Each row is a point. The last column is the point's height on a tilted bowl or saddle (a function of degree 2), plus a little noise. Along how many of its main directions does it bend up, bend down or stay straight?

Points (16 x 4):
-10.4 5.3 -3.2 6.3
4.3 3.8 2.2 4.2
-2.1 2.9 -5.3 -3.1
-2.7 3.8 7.6 -0.9
7.9 3.5 4.2 12.0
-7.6 3.2 -1.2 3.4
8.2 -0.4 -0.3 4.3
-0.1 5.8 0.1 -1.4
-6.1 1.7 3.0 1.7
-0.4 2.9 -1.2 -0.8
2.8 -1.5 1.4 1.8
2.9 -3.9 4.1 3.0
-1.0 -4.0 -4.8 -4.8
-1.0 -6.0 8.9 -0.2
-0.3 3.9 -1.9 -1.6
-0.5 0.5 -0.6 0.2
Directions: 1 up, 2 down, 0 straight

Points, 40 rows:
1.5 -11.8 -7.8 6.6 -1.0 -8.5 5.2
-2.1 -2.4 2.3 0.6 4.2 -1.3 -2.0
-0.2 0.2 -2.5 0.4 4.9 -3.2 -4.2
-5.7 1.3 0.8 3.7 3.4 -4.8 -3.1
-11.9 -6.7 -5.3 -0.9 -5.4 -0.9 -8.3
3.3 -4.6 -0.4 -3.6 -0.7 4.3 -1.5
-4.3 -4.8 2.6 -3.3 -1.5 -7.3 -2.9
5.0 0.3 -0.2 6.9 2.7 0.2 -0.2
3.7 3.4 -3.8 -2.5 -2.3 -1.3 -3.1
-1.2 0.2 -6.4 -0.5 -1.8 0.7 -3.9
2.9 2.0 1.4 3.6 -3.4 -6.4 3.8
1.2 4.3 1.2 -9.6 -7.1 2.5 0.5
-6.1 -3.3 2.2 4.6 -0.3 3.7 -3.4
0.9 5.8 -3.1 4.5 5.9 5.4 -8.8
2.1 -0.4 -2.7 3.2 -2.7 -1.2 -0.9
5.9 2.8 5.0 4.1 1.0 2.4 3.5
0.0 1.8 3.9 -2.2 1.8 1.1 2.5
-3.5 4.0 4.4 2.4 0.0 -3.7 2.3
-2.9 6.8 6.2 -5.8 -1.4 -0.8 7.6
-1.3 4.8 0.8 4.9 -4.5 6.8 -4.4
-2.7 3.9 1.6 -1.5 -0.7 3.4 -0.5
5.7 1.3 0.3 1.9 -3.3 -1.2 1.2
6.2 -7.7 2.0 -1.2 3.8 -1.9 1.4
2.9 0.4 1.3 2.3 2.9 4.0 -1.9
7.1 -0.3 -3.8 1.0 -4.6 -8.8 2.3
-4.7 17.7 -5.4 -7.2 6.2 2.8 -1.4
-3.0 -1.5 -8.6 -3.2 1.8 -4.5 -6.7
3.4 -1.4 -2.6 -3.0 -1.1 -0.1 -2.8
-5.5 -3.5 -4.2 -0.2 -0.2 8.4 -5.1
3.2 0.2 -9.6 2.0 0.3 2.5 -1.9
-8.8 -1.0 -4.3 0.4 -6.6 -2.4 -5.0
4.4 3.6 8.0 3.6 -5.6 3.2 6.9
-5.9 0.5 -6.6 -3.0 -3.8 -3.5 -6.2
1.3 -5.6 1.3 0.4 4.6 1.0 -2.6
-2.2 1.6 5.8 6.9 -5.2 -2.7 5.2
-3.1 -1.9 -1.0 4.7 2.3 0.9 -4.6
0.9 3.1 6.4 2.2 -1.1 -1.9 6.3
0.7 -3.5 1.8 -2.0 2.2 0.5 -0.7
-4.5 -8.1 -3.6 2.0 0.2 0.8 -6.4
7.3 -4.9 3.7 2.0 3.0 8.6 1.1
Directions: 2 up, 2 down, 2 straight

Points:
-1.2 -1.4 -3.3 -8.9 13.2 -6.6 5.0 -1.7 5.9
-2.8 -2.0 1.5 0.9 -6.7 4.5 -5.4 2.8 -0.2
-1.7 2.2 -3.0 -4.9 -3.0 2.2 -2.1 2.4 2.1
2.0 -7.9 3.8 -0.7 -0.8 3.7 4.2 4.2 1.9
5.6 0.2 3.9 0.4 0.7 0.0 0.6 -3.4 1.6
-6.5 -0.3 1.0 -0.1 -1.0 0.6 -1.6 -8.4 0.1
0.6 1.3 7.6 2.4 5.4 -5.4 0.8 -4.0 3.3
0.9 -5.1 8.3 5.7 -1.9 -1.0 -0.6 2.2 0.8
-3.5 -1.3 1.7 -4.7 -0.3 5.5 -6.4 0.7 -2.9
0.0 -1.3 5.9 1.4 2.3 -8.3 5.1 1.5 3.4
-1.8 -3.2 -6.3 -5.6 6.5 4.5 6.6 0.4 -0.9
2.5 0.2 -2.3 2.0 -1.1 3.9 -2.6 4.5 1.6
0.0 0.7 7.7 -1.9 -2.1 -2.3 -4.5 0.6 -1.8
4.3 1.3 0.4 5.4 -6.1 -1.8 0.8 -5.9 2.8
-0.1 1.4 -0.3 -3.7 10.0 -0.6 -5.2 3.0 0.5
5.6 -5.9 -4.3 -0.1 4.0 3.1 -5.0 -5.0 -1.3
-3.5 -3.8 -12.1 -5.2 9.0 -0.5 -1.1 4.8 -0.4
5.7 -4.9 -2.6 -3.3 0.9 3.7 -3.5 9.3 2.9
-9.0 -0.2 -0.3 -1.6 -2.0 -0.2 8.8 -1.8 5.4
-7.1 -6.3 -6.7 -4.3 0.4 5.9 1.7 -3.1 -5.7
0.8 -0.1 0.6 3.4 -2.8 1.1 -4.9 2.0 -0.7
1.3 -0.2 -4.0 -1.4 5.1 1.8 -5.8 2.3 -0.7
0.0 0.1 3.3 2.4 -2.4 -4.5 2.1 7.0 1.4
-1.2 -0.8 2.8 5.2 -0.1 2.5 0.3 -2.3 0.9
-2.5 -1.4 -5.9 10.4 -3.0 -3.2 4.4 -4.7 5.5
-4.0 0.5 -5.0 -8.8 3.7 0.6 -10.0 2.8 -0.5
3.6 5.5 -0.6 -2.0 -0.5 -3.3 4.7 -4.3 5.3
-6.4 1.7 6.2 3.8 1.9 -2.1 7.7 1.3 7.4
-3.5 -4.0 -10.1 4.2 3.0 7.4 -0.3 1.1 -1.1
4.8 -0.9 3.3 -0.4 -3.3 2.2 1.8 -2.6 2.1
2.5 8.2 -4.1 8.0 -0.9 4.3 1.9 2.1 8.2
-5.0 7.2 -2.4 2.3 -3.0 -3.3 -1.1 -3.1 5.1
8.1 4.9 -0.1 -3.4 -1.9 4.0 3.2 -1.3 7.8
-2.2 1.3 5.7 -0.8 -2.8 4.6 4.3 -2.1 5.4
-2.7 1.0 -2.0 1.0 4.3 1.9 -8.2 4.4 -0.8
-3.4 5.0 -0.4 6.2 -2.0 14.4 1.9 2.5 12.8
-3.8 5.1 4.2 6.7 1.5 -7.3 -0.4 5.1 4.1
-2.2 6.4 -9.6 7.0 6.5 0.8 -5.8 0.8 7.8
3.6 5.3 -1.1 1.7 -2.3 5.0 -5.5 3.6 4.5
-8.0 -5.9 -1.6 -0.2 -2.1 1.5 -4.2 7.8 -1.3
1.0 0.6 -0.1 0.6 0.5 -2.5 -1.9 -3.4 -0.6
1.1 -3.5 7.3 6.0 4.9 -11.6 2.0 -0.4 4.5
4.9 5.1 2.6 -1.0 1.1 -2.3 1.5 -3.7 3.7
-0.3 2.9 3.8 -4.0 -4.1 -3.8 -2.5 -5.2 1.9
6.4 0.4 3.4 -5.7 1.8 -4.2 2.8 0.4 3.5
-2.4 -0.8 -0.1 8.0 1.3 4.9 2.6 1.0 3.2
-7.8 2.6 -1.9 0.5 -3.7 3.7 -5.8 3.6 1.9
-5.6 5.2 -5.2 -3.9 -2.7 -1.7 -1.8 5.9 5.7
12.1 -0.1 -2.7 1.2 -4.7 -0.4 1.2 -2.3 3.5
-0.6 -3.3 1.8 -4.2 3.4 5.0 4.4 -0.9 0.7
5.0 -2.6 -0.4 -3.4 10.1 0.4 1.6 11.3 6.8
-2.7 6.0 -2.2 -3.7 -1.9 -3.9 2.8 1.7 5.4
-3.5 -1.8 3.5 -2.4 2.3 -2.9 3.4 -0.1 0.8
1.5 -1.8 -0.4 1.8 1.1 -4.2 2.0 3.1 0.0
0.2 -3.9 6.2 -1.1 2.9 5.3 -8.2 7.1 -1.5
0.9 4.1 1.2 -2.8 -0.3 8.8 4.4 -1.7 8.5
6.2 6.0 2.7 -4.4 3.3 1.5 -8.0 -2.1 4.4
-6.0 0.8 4.1 1.9 2.2 4.1 -3.6 6.6 1.1
6.3 0.9 -0.4 -0.4 3.3 8.2 5.1 2.6 7.4
-1.5 9.7 2.4 -5.6 5.3 -2.1 -0.8 -1.7 9.0
-3.1 9.5 0.6 0.6 -2.1 -5.2 2.6 -0.7 6.6
3.2 6.1 0.4 2.5 -4.5 1.2 3.7 -1.3 4.8
2.9 -4.6 2.1 -1.4 -0.7 0.1 4.1 0.4 0.7
3.8 0.5 -7.6 -2.6 -1.3 2.9 -1.9 1.8 2.8
0.4 0.5 -0.3 0.5 -2.1 3.7 0.2 3.0 1.4
0.8 4.5 3.5 -2.4 0.9 -5.3 -14.3 1.6 -1.7
4.3 -2.3 -4.4 2.1 -4.2 3.1 -2.8 -3.5 1.6
-2.5 0.2 1.9 1.5 9.8 6.7 2.2 2.0 2.3
1.2 5.3 -0.2 -1.7 3.4 1.5 3.0 2.2 4.8
-8.4 5.0 -1.5 -4.1 -1.1 0.4 -4.7 2.2 2.7
-5.4 -2.6 4.0 -3.1 5.7 9.2 0.7 -0.3 -0.9
0.9 -5.8 2.1 8.7 -5.9 4.9 -7.4 5.9 4.3
Directions: 6 up, 1 down, 1 straight
